Each point is reached from the start by the listed moves, each made 0, 1 or 2 times, or once backwards (-1), plus a little noise. Is the number of moves made odd or even? Then give how often each move was made.

Moves:
(1): [0.07,0.00,0.26]
(2): [-0.13,0.47,-0.01]
Start: [0.05,0.10,-0.02]
Points:
[0.00,0.10,-0.27] -> odd (-1, 0)
[0.12,-0.38,-0.25] -> even (-1, -1)
[-0.16,0.99,0.20] -> odd (1, 2)
[-0.08,0.59,-0.03] -> odd (0, 1)

Moves:
(1): [-0.05,-0.08,0.00,0.23,0.44,-0.11,-0.16,0.06,-0.19,0.07,-0.02]
(2): [0.01,0.10,-0.23,-0.21,0.00,-0.18,0.09,-0.23,-0.05,-0.11,0.23]
(3): [0.03,0.05,0.28,0.09,0.03,-0.02,0.04,-0.10,0.09,-0.01,0.04]
(4): [-0.11,0.06,-0.11,0.18,-0.03,-0.22,0.10,-0.05,-0.02,-0.05,0.04]
(5): [-0.06,-0.08,-0.11,0.01,0.14,-0.12,0.17,-0.07,0.11,-0.08,0.18]
(6): [-0.01,-0.18,-0.01,0.14,0.01,-0.03,-0.11,-0.18,0.10,-0.12,-0.31]
(7): [0.34,0.15,0.00,0.16,0.02,-0.07,0.08,0.14,-0.02,0.19,0.03]
(8): [0.01,0.21,0.00,0.05,0.05,0.12,-0.10,0.10,0.08,0.10,-0.03]
(9): [-0.02,0.01,-0.04,-0.07,-0.03,-0.17,-0.03,0.04,0.08,0.00,0.07]
(10): [0.00,-0.04,0.06,0.05,0.08,-0.04,0.01,-0.12,0.01,0.22,0.05]
(11): [-0.01,-0.02,-0.08,0.11,0.01,0.05,-0.20,0.06,-0.02,0.03,0.16]
Start: [-0.03,0.01,-0.10,-0.12,-0.10,0.16,-0.01,0.03,0.26,0.04,0.03]
Points:
[-0.20,-0.16,-0.64,0.05,0.94,-0.68,-0.10,-0.65,0.29,-0.27,-0.13] -> even (2, 2, 0, 0, 1, 2, 0, 1, 1, 0, -1)
[-0.16,0.27,0.47,0.00,-0.17,1.07,-0.82,0.53,0.44,0.09,-0.38] -> odd (0, -1, 1, -1, -1, 0, -1, 2, 0, -1, 1)
[0.14,-0.15,-0.24,1.05,1.18,0.26,-0.65,0.49,-0.09,1.01,0.24] -> even (2, -1, -1, 0, 1, 0, 1, 1, -1, 2, 2)
[-0.42,0.32,-0.10,-0.21,-0.81,-0.16,0.05,-0.34,0.23,-0.54,0.82] -> odd (-1, 1, 2, 2, -1, -1, -1, -1, 0, -1, 2)
[0.34,0.86,-0.60,0.29,0.11,-0.52,0.57,0.48,0.38,0.75,0.51] -> even (0, 0, -1, 2, 1, -1, 2, 2, 1, 1, -1)
[0.28,0.32,-0.47,-0.29,-0.58,-0.48,0.44,-0.55,0.31,-0.21,0.79] -> even (-1, 2, 1, 1, 0, 0, 1, -1, 0, 0, 1)
